Rows are points. To make a cloud, some directions were put in groups of two or more. Within a group, all points are equally far from the middle, so they leave a hole (a ring in 2 directions, a hollow ball in 3). The other directions are filled evenly. Then the cloud was stretched, turned, moved and blurred a little. Count the holes, and give their numbers of directions, smallest first.

Cloud, 14 rows:
[[-0.30 -0.21]
 [-0.52  0.17]
 [ 0.53 -0.44]
 [-0.48  0.05]
 [-0.35  0.52]
 [ 0.43 -0.51]
 [ 0.16  0.36]
 [ 0.30 -0.52]
 [ 0.38  0.16]
 [-0.53  0.15]
 [ 0.25 -0.52]
 [-0.43  0.49]
 [ 0.44 -0.51]
 [-0.11 -0.38]]
Holes: 1 (2)

Cloud:
[[ 0.25 -0.59 -0.37]
 [ 0.21  0.27 -0.17]
 [-0.66  0.23  0.71]
 [ 0.02 -0.41 -0.08]
 [ 0.62 -0.25  0.13]
 [ 0.71 -0.01  0.45]
 [-0.32 -0.47 -0.11]
 [-0.65 -0.23  0.51]
 [-0.22  0.18 -0.18]
 [-0.86 -0.07  0.66]
 [ 0.06 -0.74 -0.65]
 [-0.07 -0.64 -0.30]
 [ 0.11 -0.04 -0.28]
 [ 0.06 -0.37 -0.12]
 [-0.07  0.14  0.64]
 [-0.04 -0.02 -0.21]
 [ 0.03  0.28  0.50]
 [ 0.25 -0.72 -0.18]
 [ 0.37  0.40 -0.06]]
Holes: 0

Cloud:
[[-0.28 -0.29  0.45 -0.05]
 [-0.63 -0.96 -0.32  0.17]
 [ 0.12  0.62  0.41 -0.23]
 [ 0.90 -0.54 -0.32 -0.08]
 [ 0.82 -0.04 -0.22  0.48]
 [ 0.06  0.12  0.09  0.15]
 [ 0.10  0.12  0.30 -0.13]
 [-0.23  0.42 -0.01 -0.12]
 [-0.07  0.49 -0.01 -0.37]
 [-0.03 -0.08  0.89 -0.38]
 [-0.43 -0.12  0.02 -0.38]
 [ 0.01  0.12 -0.04 -0.46]
 [-0.47 -0.25 -0.09  0.03]
 [-0.29  0.30 -0.02 -0.50]
 [-0.03 -0.54 -0.23  0.04]
 [ 0.39  0.23  0.77 -0.22]
 [-0.82  0.08  0.44 -0.30]
 [-0.45 -0.19  0.71 -0.57]
 [-0.36 -0.38  0.37 -0.31]
 [-0.13 -0.63 -0.32  0.22]
 [-0.11  0.18  0.65 -0.19]
 [-0.35  0.38  0.20 -0.32]
 [ 0.13 -0.67 -0.13 -0.06]
 [-0.63 -0.58  0.20 -0.14]
 [-0.31 -0.13  0.65 -0.37]
 [-0.13 -0.35 -0.53 -0.04]
 [ 0.26  0.23 -0.13 -0.07]
 [ 0.10 -0.20 -0.60 -0.09]
 [-0.87 -0.25  0.23 -0.62]
 [-0.83 -0.03  0.66 -0.33]
 [ 0.89  0.21  0.22 -0.02]]
Holes: 0

Cloud, 46 rows:
[[ 0.35  0.67 -0.21 -0.10 -0.53 -0.47]
 [ 0.30  0.00 -0.82 -0.34 -0.43  0.04]
 [-0.14  0.31  0.42 -0.49 -0.04  0.14]
 [ 0.18 -0.18  0.17 -0.18  0.38  0.17]
 [ 0.09  0.03  0.74 -0.12  0.04 -0.17]
 [-0.07  0.25 -0.09 -0.50 -0.56  0.70]
 [-0.30  0.70  0.08 -0.06  0.33 -0.19]
 [-0.01 -0.42  0.16 -0.60 -0.44 -0.33]
 [ 0.45  0.51 -0.08  0.24 -0.17  0.46]
 [ 0.03 -0.34  0.69 -0.19 -0.07 -0.18]
 [ 0.94  0.57 -0.37  0.36 -0.28 -0.50]
 [ 0.32  0.24 -0.19  0.90 -0.31 -0.58]
 [-0.55  0.26  0.29  0.11  0.44  0.15]
 [ 0.11 -0.26  0.11 -0.72 -0.78  0.14]
 [-0.46 -0.08  0.52  0.50  0.15 -0.06]
 [ 0.37  0.40 -0.09  0.14 -0.26  0.62]
 [-0.23  0.27  0.61 -0.10 -0.26 -0.35]
 [-0.27 -0.45 -0.34 -0.17 -0.71 -0.41]
 [-0.01 -0.39  0.30 -0.61 -0.29 -0.26]
 [ 0.33  0.14 -0.45  0.13 -0.78 -0.73]
 [-0.08  0.57  0.10 -0.42 -0.37  0.31]
 [-0.17 -0.57 -0.17  0.40  0.27 -0.57]
 [-0.17  0.29 -0.39  0.37 -0.66 -0.58]
 [-0.16 -0.32 -0.07  0.22 -0.76  0.62]
 [ 0.39 -0.02  0.02  0.03  0.00  0.55]
 [ 0.63  0.20  0.41  0.12 -0.08  0.16]
 [-0.48  0.07  0.35 -0.07 -0.81  0.12]
 [ 0.70  0.27  0.34  0.19 -0.29  0.16]
 [ 0.03  0.22  0.24  0.88  0.09 -0.57]
 [-0.10 -0.11 -0.31 -0.06 -0.58  0.83]
 [-0.74 -0.52  0.05 -0.14  0.02 -0.07]
 [-0.78  0.31  0.19  0.22 -0.29 -0.18]
 [ 0.04 -0.49 -0.31  0.32  0.03  0.16]
 [ 0.28 -0.07 -0.33 -0.49 -0.44 -0.63]
 [-0.25 -0.15 -0.34 -0.64 -0.16  0.17]
 [-0.03  0.06 -0.75  0.45 -0.58 -0.47]
 [ 0.18  0.57  0.39  0.07  0.43 -0.37]
 [-0.33 -0.17 -0.37 -0.33 -0.60  0.71]
 [-0.44  0.15  0.62  0.27 -0.03 -0.45]
 [-0.28 -0.13  0.18 -0.33  0.37  0.20]
 [ 0.90 -0.20 -0.43  0.21 -0.54 -0.60]
 [ 0.41  0.36 -0.35  0.19 -0.77 -0.65]
 [ 0.13 -0.54  0.20 -0.12  0.02 -0.75]
 [ 0.28 -0.07  0.69  0.24 -0.10 -0.13]
 [ 0.09 -0.21 -0.16  0.19 -0.14  0.64]
 [-0.65 -0.60  0.17 -0.04  0.03 -0.19]]
Holes: 3 (2, 2, 2)

Cloud (51 x 6):
[[-0.12 -0.12 -0.32 -0.49 -0.34 -0.28]
 [-0.33  0.44  0.06 -0.35  0.02 -0.08]
 [ 0.27 -0.53 -0.60 -0.24 -0.35  0.08]
 [-0.02  0.25  0.02 -0.75 -0.26 -0.03]
 [-0.05  0.10 -0.36  0.62 -0.15  0.01]
 [ 0.86  0.40 -0.15 -0.60 -0.26  0.33]
 [-0.46  0.32  0.27 -0.34 -0.40 -0.01]
 [ 0.33 -0.12 -0.48  0.14  0.62  0.17]
 [ 0.58 -0.64 -0.72  0.23 -0.11 -0.26]
 [-0.30 -0.39 -0.27 -0.33 -0.55 -0.13]
 [ 0.49  0.68  0.39 -0.66 -0.75  0.38]
 [ 0.29 -0.56 -0.68  0.25 -0.40 -0.07]
 [ 0.22 -0.28  0.38 -0.05 -0.11  0.37]
 [ 0.69 -0.05 -0.13 -0.03  0.16  0.79]
 [ 0.29  0.47  0.47 -0.08 -0.61  0.00]
 [-0.04  0.65 -0.01  0.01 -0.19 -0.43]
 [-0.03 -0.15  0.04 -0.31 -0.05 -0.73]
 [ 0.37 -0.74 -0.65 -0.16 -0.10  0.48]
 [ 0.10  0.17  0.51  0.01 -0.15 -0.21]
 [ 0.73  0.18 -0.21  0.29 -0.42  0.23]
 [ 0.65  0.36 -0.05  0.34 -0.50 -0.19]
 [ 0.64  0.00  0.28  0.31 -0.11 -0.03]
 [-0.47  0.20 -0.10 -0.44 -0.26 -0.39]
 [ 0.71  0.07 -0.52  0.22 -0.33  0.48]
 [-0.27 -0.23 -0.13 -0.54 -0.53 -0.12]
 [ 0.20 -0.61  0.06 -0.62  0.18  0.39]
 [ 0.28  0.52 -0.55  0.23 -0.35  0.39]
 [ 0.88  0.01 -0.55 -0.06 -0.43  0.42]
 [ 0.17  0.10  0.06 -0.65 -0.56 -0.24]
 [ 0.08 -0.65  0.08 -0.19  0.25 -0.39]
 [ 0.50 -0.45 -0.48 -0.14  0.48  0.72]
 [ 0.35 -0.14 -0.24 -0.48  0.11 -0.21]
 [ 0.15  0.52 -0.33 -0.18 -0.60 -0.23]
 [-0.37 -0.32  0.05 -0.34 -0.56 -0.42]
 [ 0.84 -0.33 -0.24  0.07  0.26  0.57]
 [ 0.63 -0.04 -0.68 -0.13  0.55  0.56]
 [ 0.77  0.12 -0.39 -0.02 -0.52  0.74]
 [-0.19  0.02 -0.24 -0.15 -0.78  0.45]
 [-0.17  0.12  0.16  0.38 -0.46 -0.21]
 [ 0.42  0.32  0.22  0.12 -0.07  0.03]
 [-0.41 -0.36 -0.35  0.07 -0.63 -0.19]
 [-0.31  0.11  0.52 -0.35 -0.47 -0.25]
 [ 0.57  0.47  0.33 -0.16 -0.78  0.32]
 [ 0.32  0.42 -0.71 -0.15 -0.20 -0.12]
 [-0.28  0.01  0.34 -0.40 -0.12  0.23]
 [ 0.52 -0.30 -0.73 -0.06 -0.41  0.51]
 [ 0.68 -0.29 -0.53 -0.03 -0.51  0.56]
 [ 0.51 -0.02 -1.02  0.33 -0.06 -0.07]
 [ 0.05  0.32  0.08 -0.44 -0.70 -0.36]
 [ 0.74  0.24  0.13  0.07 -0.06  0.33]
 [-0.22 -0.61 -0.22 -0.34 -0.42  0.00]]
Holes: 1 (4)

Cloud, 80 rows:
[[ 0.08 -0.06 -0.55 -0.41  0.18 -0.36  0.21  0.01]
 [ 0.34 -0.04 -0.23  0.03  0.87  0.06 -0.33  0.16]
 [ 0.32 -0.16 -0.20  0.64 -0.04 -0.45 -0.41  0.06]
 [-0.03 -0.05  0.31  0.25  0.02  0.14  0.00  0.13]
 [-0.22 -0.10  0.52  0.06  0.54  0.02  0.34 -0.67]
 [-0.26 -0.47  0.44  0.35  0.97 -0.21  0.00 -0.73]
 [ 0.20 -0.16  0.83  0.50  0.16 -0.13  0.03  0.23]
 [-0.39 -0.18 -0.53 -0.18  1.04 -0.12  0.04 -0.44]
 [ 0.13  0.01 -0.41 -0.22 -0.29 -0.34 -0.42  0.00]
 [-0.66  0.50  0.08  0.66  0.45 -0.11 -0.32 -0.88]
 [-0.14 -0.52  0.40  0.20  0.62  0.10 -0.56 -0.34]
 [ 0.75 -0.51  0.45  0.15  0.20  0.68 -0.07 -0.11]
 [-0.62 -0.06 -0.73 -0.07  0.55 -0.36  0.01 -0.26]
 [-0.52  0.21 -0.43 -0.11  0.48 -0.38  0.14 -0.17]
 [ 0.58 -0.07  0.38  0.38  0.79  0.08 -0.09  0.24]
 [ 0.11  0.30 -0.94  0.18 -0.64 -0.22 -0.41  0.38]
 [ 0.56  0.17 -0.35 -0.35 -0.23 -0.44  0.29 -0.48]
 [ 0.24 -0.09 -0.11 -0.12  0.24  0.22 -0.25  0.03]
 [ 0.21 -0.30 -0.63  0.11  0.25 -0.16 -0.61  0.35]
 [ 0.04 -0.25 -0.18  0.33 -0.58 -0.01  0.51 -0.25]
 [ 0.17  0.03 -0.31 -0.37 -0.05 -0.12 -0.05 -0.36]
 [ 0.46  0.06 -0.53 -0.19 -0.10 -0.06  0.20 -0.15]
 [ 0.29 -0.12  0.58  0.74 -0.56 -0.19 -0.06  0.40]
 [-0.07  0.05  0.15  0.90  0.48 -0.55 -0.28 -0.52]
 [-0.41 -0.17 -0.50  0.57  0.08 -0.32 -0.38 -0.07]
 [-0.53  0.16 -0.45  0.72  0.81 -0.19  0.25 -0.34]
 [-0.16  0.05  0.89  0.43  0.85 -0.17  0.12 -0.71]
 [-0.14 -0.42 -0.70  0.86  0.62  0.04 -0.55 -0.05]
 [ 0.29 -0.13 -0.59 -0.45 -0.62  0.03 -0.34  0.36]
 [ 0.34 -0.06 -0.43  0.25 -0.13 -0.16 -0.12 -0.27]
 [ 0.15 -0.18 -0.51 -0.14  0.83  0.36  0.23 -0.26]
 [-0.35 -0.33 -0.70  0.43 -0.16 -0.51 -0.09 -0.39]
 [ 0.02 -0.11  0.12  0.11  0.87 -0.14  0.49 -0.39]
 [-0.36 -0.39  0.36  0.90  0.58  0.18 -0.62 -0.49]
 [ 0.04 -0.05  0.10  0.21  0.48 -0.29  0.40 -0.07]
 [ 0.50 -0.18 -0.84  0.38 -0.55 -0.14 -0.53 -0.33]
 [ 0.11 -0.42  0.55  0.43  0.28  0.11 -0.32 -0.29]
 [-0.05 -0.10  0.59  0.29  0.49  0.22 -0.44 -0.13]
 [-0.02 -0.01 -0.80  0.50  0.19  0.36 -0.26 -0.56]
 [-0.03 -0.09  0.38  0.37  0.73  0.16 -0.10 -0.81]
 [-0.16 -0.40  0.50  0.89  0.39  0.20  0.00 -0.46]
 [-0.23  0.01 -0.47  0.42  0.46 -0.44  0.39 -0.21]
 [ 0.05 -0.74  0.17  0.67  0.46  0.26  0.07  0.31]
 [ 0.42 -0.15 -0.32  0.22 -0.32  0.11  0.08  0.18]
 [-0.21 -0.49  0.59  0.88  0.56  0.12 -0.11 -0.50]
 [-0.08 -0.14  0.46 -0.10  0.40 -0.13  0.58 -0.54]
 [ 0.07 -0.42 -0.35 -0.17 -0.16 -0.23 -0.17  0.18]
 [-0.41 -0.16 -0.69  0.50  0.09 -0.53 -0.27 -0.19]
 [-0.03 -0.53 -0.07  0.80  0.37  0.46 -0.32 -0.50]
 [ 0.15 -0.20 -0.68 -0.04  0.47 -0.36  0.22 -0.01]
 [ 0.35 -0.65  0.18  0.93  0.50  0.35  0.26 -0.15]
 [ 0.34 -0.13  0.58  0.24  0.29 -0.30 -0.40 -0.11]
 [-0.68  0.38 -0.50  0.39  0.15  0.17 -0.22  0.04]
 [-0.17 -0.12  0.38  1.04  0.89 -0.23 -0.17 -0.74]
 [-0.46 -0.03 -0.80  0.11 -0.41 -0.21  0.10  0.12]
 [ 0.09 -0.25 -0.19 -0.14  0.07 -0.42 -0.23 -0.62]
 [ 0.67 -0.18 -0.51 -0.11 -0.11 -0.19 -0.45  0.42]
 [-0.32  0.22  0.27  0.86  0.97 -0.49 -0.15  0.31]
 [ 0.28 -0.41  0.38  0.34  0.92  0.25  0.12 -0.83]
 [-0.24  0.72 -0.34  0.38 -0.13 -0.76 -0.11 -0.14]
 [-0.40 -0.40 -0.44  0.49  0.74  0.16 -0.29 -0.27]
 [ 0.34 -0.05 -0.14 -0.27 -0.09 -0.10 -0.58 -0.30]
 [ 0.43 -0.18 -0.27  0.57 -0.36 -0.27 -0.13 -0.08]
 [-0.25 -0.33 -0.21 -0.16  0.22 -0.45 -0.07  0.10]
 [-0.59  0.51 -0.31  0.26 -0.10 -0.29 -0.27 -0.08]
 [ 0.18 -0.10  0.04  0.00  0.56  0.45  0.17 -0.12]
 [ 0.23 -0.02  0.17  0.04 -0.05 -0.72 -0.38 -0.33]
 [ 0.42 -0.55  0.49  0.67  0.61  0.17  0.26 -0.50]
 [-0.47 -0.03 -0.88  0.23  0.10 -0.75 -0.28  0.00]
 [ 0.50 -0.22 -0.37  0.09  0.43 -0.25  0.36 -0.26]
 [ 0.37 -0.25 -0.08 -0.21  0.00 -0.48 -0.53  0.15]
 [-0.21 -0.13 -0.77  0.14  0.44 -0.47  0.22 -0.05]
 [-0.26 -0.02 -0.63 -0.08  0.11 -0.56 -0.31  0.05]
 [-0.14  0.06  0.10  0.79  0.36 -0.13  0.06  0.39]
 [ 0.02 -0.31 -0.26  0.77  0.16  0.13 -0.44 -0.20]
 [-0.34  0.24  0.36  0.98  0.60 -0.21 -0.54 -0.30]
 [ 0.31 -0.24 -0.49  0.16  0.74  0.05 -0.34 -0.24]
 [-0.02 -0.03 -0.13 -0.13 -0.18 -0.33  0.58 -0.33]
 [-0.05 -0.12  0.03  0.93  0.84 -0.08 -0.17 -0.23]
 [ 0.24 -0.40  0.00  0.09 -0.15  0.10  0.21  0.63]]
Holes: 0
